Each wall is flat, endless, passes through zero and stands at right angles to its row. A trip goes straight from one point to another. List the walls that it crosses, first one first.

Walls:
(1): [ 56 -10]
(2): [ 11 -10]
(3): [ 26 -20]
(4): [ 27 -37]
(5): [-37   5]
(6): [26 -8]
(7): [-13 -47]
(8): [31 18]
Trips:
[ 20 -60] to [-22  -9] => 5, 1, 6, 3, 2, 4
[-21 -19] to [-14  20] => 4, 7
[ 20 -27] to [5 1] => 7

Walls:
(1): [-15   2  24   6]
(2): [-12 -29 -17 -28]
(3): [  7 -15 -28  18]
(4): [-21  44 -52  -8]
(5): [-39  21  17   6]
(6): [  0 -23  27  25]
(7): [-22  12 -32   5]
Trips:
[-60  22 -22   2] to [-10 -24  33 -21] => 6, 4, 7
[-22 -59 -31  -4] to [-13  -7  -8 -28] => 6, 4, 3, 5
[-36   3  -1 -17] to [ -3 -15  -5 -31] => 1, 5, 7, 4
[-22 -30 -15  21] to [-56  -5   1   2] => 4, 3
[  8 -22  32  14] to [19 19 34 -4] => 5
[-22   4  -4  -3] to [-21  -1  -5 -11] => none
[-30 -27  43  17] to [-28  15   3  -9] => 2, 7, 4, 6
[ 38 -42  15   0] to [32 21 11 39] => 2, 1

Walls:
(1): [-18   3 -36 -15  34  -5 -23 -54]
(2): [  6   8  46 -12  22   9   8   5]
(3): [-10  33  -8  11 -22 -32   1  -4]
(4): [ 16  15   9  36   3 -12 -13  16]
(5): [  1  -3 -13   8  -7 -32  -1 -25]
(6): [  4 -15  30  12 -15  27   5  18]
(7): [  0  23  -8 -21  33 -14  -4  24]
Trips:
[ 14  13 -19  12  -5  10  13 -33] to [  3 -20  -5 -23 -28 -60   2 -14] => none
[-11  26  21   3  -8   2  31   0] to [ 14  -1 -23   9   1  38 -24  28] => 7, 3, 2
[ -5  13 -11  16 -12  -7  -8 -13] to [-25 -13   9   6 -10   6 -34  27] => 6, 1, 5, 3
[  5   8 -11   4  30 -37  -7   6] to [-25  -9  -6 -17 -22  12   8 -33] => 4, 7
[ 14 -21  11   4 -32   5 -10  22] to [ 32 -35 -25 -18  16  -7  19   2] => 4, 5, 6, 7, 1

Walls:
(1): [-27   0  -6  -6  -8 -21 -18 -51  29]
(2): [ 29  13 -28  21  34 -13  -5  32 -15]
(3): [-21   5  30 -14 -18  27  33 -34   3]
(4): [ 35  13  -4  -2  16  46 -30   5  26]
(5): [  8  -9 -34 -31 -37  19  22  -6  29]
(6): [-36 -22  33  21  23   9  -8  10  34]
Trips:
[ -5 -47   9 -31   8 -19  25  60   1] to [  1   9  22 -19  32 -39  25  15 -31] => 5, 6
[ -1  11   5 -37 -45   9  44  42  -6] to [  1   8  28  -3 -30 -48   4   1  -4] => 1, 5
[-15  33   3 -12  24 -17  40  18  -2] to [ -6 -15 -11  -5 -10  11  -1  -2  14] => 6, 5, 2, 1, 4
